Each row is a point. The window is the flat piece filled in between its corners: a triangle in 3 columns, a solid with four corners in 4, and so on. A path goes straight from each point to the next, and from the last back to the first. After which points does the path pass through the window?

Window (4 x 4):
+0.09 +0.02 -0.19 +0.17
-0.47 +0.36 +0.33 +0.25
+0.09 +0.01 +0.37 +0.06
+0.29 -0.67 -0.29 -0.28
Path:
(1): -0.20 -0.11 +0.19 +0.23
(2): -0.12 +0.23 +0.01 -0.03
(3): -0.15 +0.09 -0.15 -0.24
(4): -0.08 -0.46 -0.18 +0.14
(5): +0.17 -0.35 +0.24 +0.31
(6): +0.08 +0.00 +0.10 -0.09
(7): -0.08 +0.13 +0.21 -0.09
(8): -0.04 -0.08 +0.24 +0.30
(9): +0.10 -0.41 -0.36 +0.12
(10): +0.14 -0.14 -0.62 -0.48
(11): -0.13 +0.49 +0.20 +0.03
(12): -0.29 +0.10 +0.34 +0.51
(13): +0.15 -0.85 -0.03 +0.17
(14): +0.30 -0.48 -0.28 -0.48
(15): -0.51 +0.68 +0.38 +0.10
(16): -0.59 +0.38 +0.48 +0.64
Through the window after points: 1, 5, 7

Window (6 x 6):
-0.55 +0.13 +0.29 +0.35 -0.23 -0.28
+0.91 -0.58 +0.20 -0.22 -0.15 -0.16
+0.38 +0.15 +0.34 -0.10 +0.09 +0.41
-0.21 +0.23 +0.41 -0.66 -0.20 +0.03
-0.03 +0.59 -0.24 +0.05 +0.22 +0.12
-0.24 +0.17 +0.14 -0.38 +0.36 +0.05
Path:
(1): -0.23 +0.95 +0.28 -0.15 +0.44 -0.12
(2): +0.24 +0.32 +0.32 -0.11 +0.09 -0.08
(3): +0.09 +0.04 -0.09 -0.02 +0.03 +0.33
(4): -0.49 -0.17 +0.04 +0.10 -0.35 +0.11
(5): -0.37 +0.35 +0.43 +0.34 -0.05 -0.45
(6): -0.20 +0.70 +0.59 -0.26 +0.27 -0.08
(7): -0.39 +0.10 -0.15 +0.17 -0.19 +0.39
(8): +0.30 -0.26 +0.11 -0.26 -0.15 +0.02
(9): +0.54 +0.01 +0.60 -0.20 -0.05 -0.28
(10): +0.34 +0.26 +0.31 -0.31 +0.20 +0.01
(11): +0.14 -0.06 +0.02 -0.29 +0.01 +0.41
(12): -0.44 +0.20 +0.15 -0.16 +0.15 +0.35
Through the window after points: 2, 4, 8

Window (6 x 6):
+0.04 +0.25 +0.46 +0.62 +0.27 +0.32
-0.03 -0.47 +0.01 +0.09 +0.07 -0.24
+0.24 -0.50 -0.52 +0.22 -0.71 +0.00
+0.25 -0.18 +0.19 +0.24 -0.70 -0.09
-0.35 +0.28 +0.38 -0.11 +0.02 +0.05
+0.08 +0.59 +0.34 +0.34 +0.08 -0.11
Path:
(1): +0.58 -0.20 +0.25 -0.10 -0.43 +0.29
(2): +0.10 +0.14 +0.23 -0.50 -0.09 +0.46
(3): -0.24 +0.07 +0.15 +0.21 -0.16 -0.12
(4): -0.41 +0.35 +0.32 +0.54 -0.22 -0.30
(5): +0.42 +0.56 +0.28 +0.16 +0.22 +0.07
(6): +0.61 -0.19 -0.25 -0.14 -0.40 +0.22
(7): -0.15 -0.52 -0.38 +0.51 -0.67 -0.20
(8): -0.54 +0.11 +0.29 +0.45 -0.26 -0.15
(9): +0.21 +0.22 +0.33 -0.13 +0.10 +0.22
(10): +0.19 +0.27 +0.26 -0.21 -0.12 -0.03
(11): -0.26 +0.19 +0.19 +0.17 -0.11 -0.21
(12): -0.11 -0.29 +0.02 +0.27 -0.41 -0.20
Through the window after points: 2, 4, 6, 8

Window (8 x 8):
-0.16 +0.67 +0.53 +0.45 -0.32 +0.33 -0.22 +0.31
-0.04 -0.32 -0.28 +0.26 +0.05 -0.44 +0.10 +0.07
+0.00 +0.14 +0.17 +0.42 -0.24 +0.61 -0.23 -0.07
-0.58 -0.77 +0.23 +0.01 +0.11 -0.16 -0.20 +0.11
-0.18 +0.12 -0.01 +0.06 -0.11 +0.02 +0.57 -0.14
+0.40 +0.46 +0.45 +0.11 -0.37 +0.01 +0.13 -0.30
+0.54 -0.17 -0.43 -0.65 +0.77 -0.54 +0.80 -0.07
-0.22 -0.20 -0.39 -0.44 +0.05 -0.32 -0.01 -0.07
Path:
(1): +0.12 -0.33 +0.26 +0.05 -0.46 +0.05 +0.46 +0.44
(2): +0.09 +0.56 +0.07 +0.19 +0.58 +0.02 -0.11 -0.50
(3): -0.26 +0.21 +0.16 -0.03 +0.23 -0.08 +0.18 -0.84
(4): +0.24 -0.09 -0.06 -0.22 -0.17 +0.09 +0.32 +0.55
(5): +0.00 -0.03 -0.03 +0.05 -0.25 +0.18 +0.19 +0.18
(6): -0.28 +0.15 -0.04 -0.03 +0.28 -0.19 -0.18 -0.47
(7): -0.27 -0.18 -0.14 -0.06 +0.31 -0.19 +0.05 -0.21
(8): +0.06 -0.55 -0.27 -0.29 -0.12 +0.02 +0.20 +0.68
(9): +0.07 -0.19 +0.01 -0.19 -0.45 -0.34 +0.74 +0.36
(10): +0.09 +0.04 -0.13 -0.25 +0.35 -0.40 +0.38 -0.19
(11): -0.22 -0.26 -0.09 -0.07 +0.22 -0.33 +0.06 -0.15
(12): +0.22 -0.35 -0.21 -0.21 -0.16 -0.07 +0.23 +0.49
Through the window after points: 5, 11

Window (9 x 9):
-0.39 +0.24 -0.05 +0.30 +0.10 -0.49 +0.03 -0.02 +0.02
-0.30 +0.52 -0.44 +0.88 -0.14 -0.40 +0.45 -0.05 -0.40
-0.14 -0.17 -0.42 -0.03 +0.36 -0.04 +0.13 +0.51 -0.04
+0.12 -0.08 +0.12 -0.16 +0.07 -0.18 +0.25 +0.67 +0.36
+0.06 +0.25 +0.13 -0.15 -0.98 +0.07 -0.05 +0.02 +0.47
-0.22 +0.31 -0.06 -0.18 +0.62 +0.00 +0.28 +0.26 +0.11
+0.45 -0.11 +0.00 +0.55 +0.55 +0.70 +0.04 -0.73 +0.03
+0.49 -0.15 -0.34 -0.01 +0.15 -0.03 +0.40 -0.15 -0.23
-0.66 -0.18 -0.18 +0.60 +0.27 +0.05 +0.56 -0.23 +0.29
Path:
(1): -0.39 -0.04 -0.10 +0.26 +0.17 +0.01 +0.13 -0.11 -0.27
(2): +0.00 +0.27 -0.37 +0.45 +0.11 -0.13 +0.39 -0.05 +0.31
(3): -0.35 +0.01 -0.24 +0.41 +0.27 +0.01 +0.44 -0.09 +0.44
(4): -0.60 -0.18 +0.00 +0.54 +0.06 -0.08 +0.38 -0.15 -0.26
(5): -0.32 +0.01 +0.36 +0.16 +0.10 -0.19 +0.27 +0.17 -0.45
(6): +0.03 +0.24 -0.32 +0.33 -0.11 -0.14 +0.21 -0.01 +0.19
(7): -0.06 +0.22 -0.43 +0.26 +0.29 -0.19 +0.32 -0.11 +0.06
(8): -0.25 -0.15 +0.20 +0.40 +0.01 +0.26 +0.22 -0.33 -0.59
Through the window after points: 3, 5

Window (9 x 9):
+0.86 +0.88 +0.58 +0.61 -0.13 +0.47 +0.00 +0.44 +0.06
+0.09 -0.31 +0.04 +0.16 -0.21 +0.36 -0.22 +0.01 -0.69
-0.22 +0.66 -0.36 -0.07 +0.20 +0.32 +0.08 -0.20 +0.17
+0.10 +0.06 -0.25 +0.20 -0.10 -0.33 +0.11 +0.41 -0.47
+0.11 +0.00 -0.67 +0.46 +0.13 -0.10 +0.01 +0.31 +0.07
-0.24 -0.14 -0.51 +0.26 -0.24 -0.19 +0.40 +0.44 +0.18
+0.55 +0.17 -0.07 -0.20 +0.48 +0.41 +0.16 -0.28 +0.25
-0.69 -0.01 +0.27 -0.47 +0.00 +0.44 -0.60 +0.48 -0.17
+0.28 -0.30 -0.32 +0.08 -0.69 -0.26 -0.45 +0.09 -0.29
Path:
(1): +0.40 +0.08 -0.33 -0.20 -0.37 +0.30 +0.03 +0.65 -0.27
(2): -0.16 -0.04 -0.17 +0.29 -0.05 -0.27 +0.01 +0.17 -0.25
(3): -0.15 +0.12 +0.11 +0.33 +0.13 -0.16 +0.01 -0.21 +0.10
(4): +0.12 +0.07 -0.34 +0.04 -0.17 +0.11 -0.01 +0.46 -0.44
(5): +0.16 -0.09 -0.76 -0.29 -0.12 +0.15 -0.01 +0.66 -0.30
(6): -0.09 -0.20 -0.26 +0.23 -0.09 -0.19 -0.17 -0.22 -0.04
(7): -0.13 +0.37 +0.00 +0.33 +0.06 +0.11 +0.04 -0.14 +0.07
(8): +0.40 +0.41 -0.51 -0.56 +0.27 +0.56 +0.07 +0.16 +0.14
(9): +0.23 +0.12 -0.44 +0.07 -0.12 +0.26 -0.09 +0.25 -0.16
(10): +0.02 +0.33 +0.00 +0.29 -0.02 -0.01 -0.01 +0.08 +0.04
(11): +0.31 +0.29 +0.62 +0.47 -0.23 -0.59 -0.46 +0.22 +0.14
(12): +0.15 +0.13 -0.45 -0.10 +0.01 +0.51 -0.07 +0.01 -0.25
Through the window after points: 1, 3, 7, 9

Window (11 x 11):
+0.55 +0.25 +0.29 -0.32 +0.05 +0.04 +0.05 +0.41 -0.81 +0.58 +0.34
+0.08 -0.40 -0.28 +0.68 +0.21 -0.58 -0.07 +0.02 -0.32 -0.12 +0.38
-0.02 +0.02 +0.18 -0.04 +0.06 +0.30 -0.14 +0.47 +0.32 -0.08 +0.14
+0.33 -0.13 -0.36 -0.10 +0.56 -0.02 +0.80 +0.07 -0.27 +0.57 -0.46
+0.34 +0.52 -0.02 -0.26 +0.09 -0.04 +0.05 +0.02 +0.00 +0.12 +0.36
-0.72 +0.06 -0.27 -0.10 -0.07 -0.39 +0.14 +0.20 -0.26 -0.24 +0.14
-0.46 -0.35 -0.63 +0.02 -0.36 -0.81 +0.29 +0.37 +0.24 +0.10 +0.36
-0.13 -0.34 -0.10 +0.31 -0.25 +0.14 +0.69 -0.01 -0.04 +0.85 -0.09
-0.12 +0.06 +0.43 -0.02 -0.17 -0.40 -0.09 +0.33 -0.11 +0.25 -0.39
+0.13 -0.58 -0.52 -0.13 +0.00 +0.10 -0.21 -0.01 +0.32 +0.46 +0.08
-0.08 -0.59 +0.21 -0.42 -0.19 +0.14 +0.21 +0.00 +0.19 +0.58 +0.62
Path:
(1): -0.16 +0.02 -0.25 +0.18 +0.23 -0.36 +0.13 +0.14 +0.07 +0.42 +0.10
(2): -0.04 -0.37 -0.20 -0.18 -0.09 -0.14 +0.44 +0.12 -0.05 +0.09 -0.10
(3): +0.49 -0.29 -0.14 -0.46 -0.55 +0.22 +0.13 +0.29 -0.38 -0.01 +0.32
(4): -0.17 +0.23 +0.32 -0.15 +0.43 -0.06 +0.35 +0.13 -0.01 +1.05 +0.08
(5): -0.11 +0.23 -0.01 +0.05 +0.32 -0.14 +0.12 +0.36 +0.04 +0.69 -0.02
(6): +0.32 -0.09 +0.10 -0.22 -0.20 +0.01 +0.12 +0.11 -0.26 -0.10 +0.14
(7): +0.53 -0.18 +0.02 +0.18 -0.52 +0.24 +0.45 +0.19 -0.40 -0.11 +0.20
(8): -0.19 +0.30 +0.21 -0.46 +0.49 -0.36 -0.09 +0.28 -0.18 +0.85 +0.23
(9): -0.25 -0.18 -0.03 -0.04 -0.02 -0.26 +0.09 +0.28 +0.13 +0.43 +0.35
(10): +0.04 -0.39 -0.05 -0.36 -0.31 +0.00 +0.27 +0.00 -0.10 +0.06 +0.19
(11): -0.02 -0.18 -0.11 -0.03 -0.15 -0.21 +0.19 +0.20 -0.07 -0.06 +0.03
(12): -0.59 +0.07 -0.19 +0.03 -0.10 -0.26 -0.12 +0.12 +0.06 +0.98 +0.55
Through the window after points: 5, 9

Window (12 x 12):
-0.64 +0.50 +0.01 +0.19 -0.10 -0.50 -0.33 +0.26 -0.06 +1.33 -0.22 +0.24
-0.48 -0.06 +0.31 +0.02 +0.07 -0.20 +0.32 -0.36 +0.00 +0.10 -0.23 -0.06
+0.42 +0.22 +0.00 -0.21 +0.15 +0.21 +0.70 +0.29 -0.28 +0.05 -0.03 +0.04
+0.15 -0.01 -0.35 -0.45 +0.28 -0.35 +0.40 +0.24 -0.33 -0.05 +0.71 -0.20
-0.11 -0.44 -0.28 -0.20 +0.31 +0.42 +0.42 +0.60 -0.16 +0.10 +0.29 +0.02
+0.07 -0.03 +0.25 -0.36 +0.00 +0.24 +0.06 +0.15 -0.19 -0.31 +0.29 -0.03
+0.77 -0.19 +0.18 -0.13 +0.12 -0.46 +0.02 +0.18 -0.01 +0.27 +0.31 +0.02
+0.49 +0.22 -0.02 +0.66 +0.54 -0.48 -0.31 -0.44 +0.47 -0.59 -0.21 -0.10
-0.41 -0.04 +0.10 -0.25 +0.74 +0.76 +0.58 -0.17 -0.66 +0.04 +0.09 -0.18
-0.09 -0.19 -0.90 -0.38 +0.88 +0.48 -0.45 -0.15 +0.72 +0.07 -0.12 +0.67
+0.63 +0.05 -0.23 +0.16 -0.31 -0.17 -0.20 -0.12 -0.42 +0.37 -0.42 +0.14
+0.28 +0.05 +0.31 -0.07 +0.29 -0.38 +0.31 +0.35 -0.55 -0.09 -0.41 -0.10
Path:
(1): -0.33 -0.05 -0.19 +0.21 +0.76 +0.07 +0.15 -0.07 -0.21 +0.01 +0.23 +0.78
(2): +0.22 +0.14 +0.01 -0.26 -0.09 +0.27 +0.19 -0.06 -0.17 +0.37 -0.11 -0.56
(3): +0.17 -0.07 -0.18 -0.28 +0.38 +0.10 -0.04 +0.16 +0.18 +0.12 -0.34 -0.33
(4): +0.23 +0.00 -0.14 -0.06 +0.30 -0.03 +0.17 -0.01 -0.10 +0.01 +0.32 +0.63
(5): -0.11 +0.01 +0.16 +0.03 +0.08 +0.00 +0.28 -0.08 -0.25 -0.02 +0.03 +0.28
(6): +0.03 +0.00 -0.03 -0.29 +0.30 -0.26 +0.35 -0.02 +0.15 +0.32 -0.21 -0.55
(7): +0.38 -0.04 -0.17 -0.24 +0.15 -0.27 -0.17 +0.36 -0.11 +0.32 -0.67 -0.72
(8): +0.04 +0.11 +0.02 +0.15 +0.10 -0.28 +0.12 -0.05 -0.06 +0.02 +0.21 +0.71
(9): +0.01 -0.13 +0.00 -0.21 +0.11 +0.18 +0.33 +0.17 -0.35 +0.23 +0.22 +0.61
(10): +0.07 -0.10 -0.09 -0.36 +0.25 +0.09 +0.21 +0.30 -0.15 +0.27 -0.06 -0.48
(11): -0.09 +0.06 +0.03 -0.39 +0.24 +0.12 +0.24 -0.09 +0.10 +0.19 -0.29 -0.75
(12): -0.07 -0.22 -0.02 +0.06 +0.28 -0.04 +0.23 +0.21 -0.26 +0.01 +0.08 +0.46
(13): -0.09 -0.21 +0.09 +0.05 +0.22 -0.08 +0.13 +0.19 -0.31 +0.06 +0.10 +0.59
(14): +0.21 +0.27 -0.44 -0.31 +0.32 +0.08 -0.21 -0.32 +0.52 +0.47 +0.10 -0.55
(15): +0.16 +0.01 -0.08 -0.34 +0.26 -0.27 -0.06 +0.24 -0.24 +0.22 -0.22 -0.68
(16): +0.09 +0.08 +0.20 +0.07 +0.23 -0.06 +0.38 +0.15 -0.28 -0.10 -0.02 +0.56
Through the window after points: 3, 5, 11, 15

Window (12 x 12):
+0.40 -0.02 +0.30 +0.53 +0.34 +0.29 -0.06 -0.39 -0.12 -0.07 +0.20 -0.07
-0.22 +0.22 -0.27 +0.25 +0.16 +0.29 +0.01 -0.26 -0.44 -0.23 +0.01 -0.04
+0.13 +0.03 -0.18 +0.23 +0.36 -0.03 +0.40 -0.61 -0.09 +0.30 +0.07 -0.04
-0.19 -0.30 -0.05 -0.07 +0.12 -0.04 -0.08 -0.43 -0.45 +0.06 +0.69 -0.14
+0.14 +0.07 -0.04 +0.40 +0.04 -0.47 -0.30 +0.65 +0.15 +0.16 -0.40 +0.38
+0.25 +0.16 -0.26 -0.07 +0.01 -0.10 -0.05 +0.57 +0.68 -0.41 -0.18 +0.23
+0.13 +0.14 +0.03 +0.06 -0.31 -0.59 -0.13 +0.32 +0.24 -0.38 -0.42 -0.21
+0.52 -0.20 -0.57 +0.37 -0.26 -0.13 -0.14 +0.28 +0.05 -0.14 -0.31 +0.04
-0.40 -0.10 -0.26 +0.35 +0.06 +0.05 -0.23 -0.83 +0.21 -0.26 +0.35 -0.03
+0.36 +0.38 -0.40 +0.10 -0.01 -0.71 -0.32 +0.25 +0.26 -0.66 -0.07 +0.34
-0.48 -0.05 -0.02 +0.25 -0.86 -0.11 +0.48 -0.64 -0.51 +0.00 +0.80 +0.37
-0.21 -0.47 +0.12 +0.56 +0.53 -0.12 +0.47 -0.30 -0.22 -0.26 +0.29 +0.01
Path:
(1): -0.02 -0.14 -0.03 -0.01 +0.04 +0.02 +0.01 -0.29 -0.08 -0.24 -0.12 +0.30
(2): -0.06 +0.16 -0.20 +0.41 -0.12 -0.14 +0.22 -0.05 -0.02 -0.06 +0.37 -0.05
(3): +0.24 +0.24 -0.88 +0.47 -0.65 -0.59 -0.06 +0.35 +0.28 +0.26 -0.09 -0.58
(4): +0.07 -0.11 +0.38 +0.07 +0.48 -0.04 +0.02 -0.09 -0.26 -0.57 -0.01 +0.62
(5): +0.21 -0.18 -0.02 +0.00 +0.05 -0.25 -0.05 -0.22 -0.08 -0.05 -0.27 +0.06
(6): -0.20 +0.27 -0.20 +0.67 -0.01 -0.06 +0.30 +0.40 +0.02 -0.44 +0.74 +0.05
(7): -0.06 +0.10 -0.12 +0.47 -0.12 -0.11 +0.07 -0.23 -0.24 -0.17 +0.38 +0.01
(8): +0.21 -0.51 +0.06 -0.28 +0.49 +0.16 -0.06 -0.36 +0.14 +0.18 -0.12 +0.40
(9): +0.70 +0.09 +0.07 -0.21 -0.43 -0.12 +0.13 -0.19 -0.31 +0.04 -0.23 +0.49
(10): -0.18 -0.19 -0.59 +0.70 +0.40 -0.10 -0.02 -0.02 +0.23 -0.06 +0.09 -0.35
(11): -0.36 -0.12 -0.47 +0.76 +0.20 -0.46 +0.43 -0.24 +0.23 +0.10 +0.27 -0.62
(12): +0.05 +0.07 +0.00 -0.03 -0.02 +0.08 -0.23 -0.23 -0.22 -0.28 +0.01 +0.24
Through the window after points: 1, 9, 11

Window (14 x 14):
-0.14 +0.20 -0.09 +0.27 +0.31 +0.35 +0.39 -0.09 -1.02 +0.66 -0.20 -0.20 -0.20 +0.28
-0.07 -0.19 +0.32 -0.22 -0.23 +1.05 +0.10 -0.09 +0.54 -0.26 +0.06 +0.36 +0.33 +0.06
-0.26 +0.05 -0.19 -0.44 +0.05 +0.81 -0.54 -0.32 +0.01 -0.48 +0.39 +0.13 +0.02 +0.04
-0.32 +0.22 +0.24 -0.07 -0.23 +0.44 -0.13 +0.11 -0.12 -0.20 -0.09 +0.77 -0.06 +0.28
+0.35 -0.09 +0.05 +0.48 -0.09 +0.06 -0.17 +0.22 -0.81 +0.14 -0.03 -0.40 +0.17 +0.21
-0.30 -0.15 -0.10 -0.47 -0.28 +0.19 +0.42 +0.25 -0.21 -0.26 +0.31 +0.24 +0.08 +0.07
-0.09 -0.11 +0.36 -0.23 +0.19 +0.02 -0.04 +0.25 -0.56 +0.43 -0.52 -0.25 +0.46 +0.56
+0.62 -0.08 -0.20 +0.05 +0.61 -0.93 +0.22 +0.07 +0.48 -0.25 +0.24 -0.06 -0.47 +0.33
-0.21 +0.44 +0.15 -0.32 +0.01 +0.38 +0.12 +0.02 +0.06 -0.50 -0.06 +0.18 +0.12 -0.46
+0.06 -0.25 +0.21 -0.36 +0.16 +0.45 -0.22 -0.09 +0.01 -0.09 +0.32 +0.67 +0.42 -0.35
+0.72 -0.54 -0.33 -0.04 +0.69 -0.72 +0.43 +0.15 +0.06 -0.67 -0.50 +0.18 -0.35 +0.32
-0.29 -0.21 -0.21 -0.26 -0.11 +0.45 -0.18 +0.37 +0.27 +0.04 -0.20 +0.32 -0.05 -0.26
+0.91 +0.35 -0.56 -0.32 +0.41 -0.29 +0.38 +0.40 -0.11 -0.14 -0.12 +0.18 -0.39 +0.36
+0.50 +0.02 -0.47 -0.19 -0.10 -0.59 +0.33 -0.31 +0.01 -0.04 -0.37 +0.17 -0.17 +0.22
Path:
(1): -0.19 -0.01 -0.36 +0.19 +0.00 +0.35 +0.05 -0.04 -0.26 +0.23 +0.06 -0.01 +0.84 +0.47
(2): -0.09 -0.07 -0.09 -0.04 +0.02 +0.04 -0.02 -0.04 -0.05 -0.05 -0.02 +0.35 +0.44 +0.13
(3): +0.33 -0.12 +0.17 -0.24 +0.24 +0.15 +0.03 +0.13 -0.11 -0.03 +0.00 +0.03 -0.11 +0.11
(4): +0.14 +0.02 +0.07 -0.33 -0.03 +0.09 -0.05 +0.03 -0.07 -0.21 -0.02 +0.30 -0.29 -0.05
(5): +0.23 -0.09 -0.71 +0.44 +0.46 +0.29 +0.47 +0.25 +0.13 -0.26 +0.04 -0.20 +0.55 +0.28
(6): +0.02 -0.02 -0.24 +0.09 +0.10 +0.08 +0.20 +0.19 -0.18 -0.23 +0.01 +0.19 +0.24 +0.20
(7): +0.25 +0.03 +0.16 -0.44 -0.05 +0.04 +0.15 +0.11 -0.18 +0.05 -0.23 -0.22 -0.47 +0.18
(8): +0.28 +0.11 +0.25 -0.35 +0.20 -0.03 +0.12 -0.03 -0.26 -0.32 -0.10 +0.15 -0.61 -0.04
Through the window after points: 2
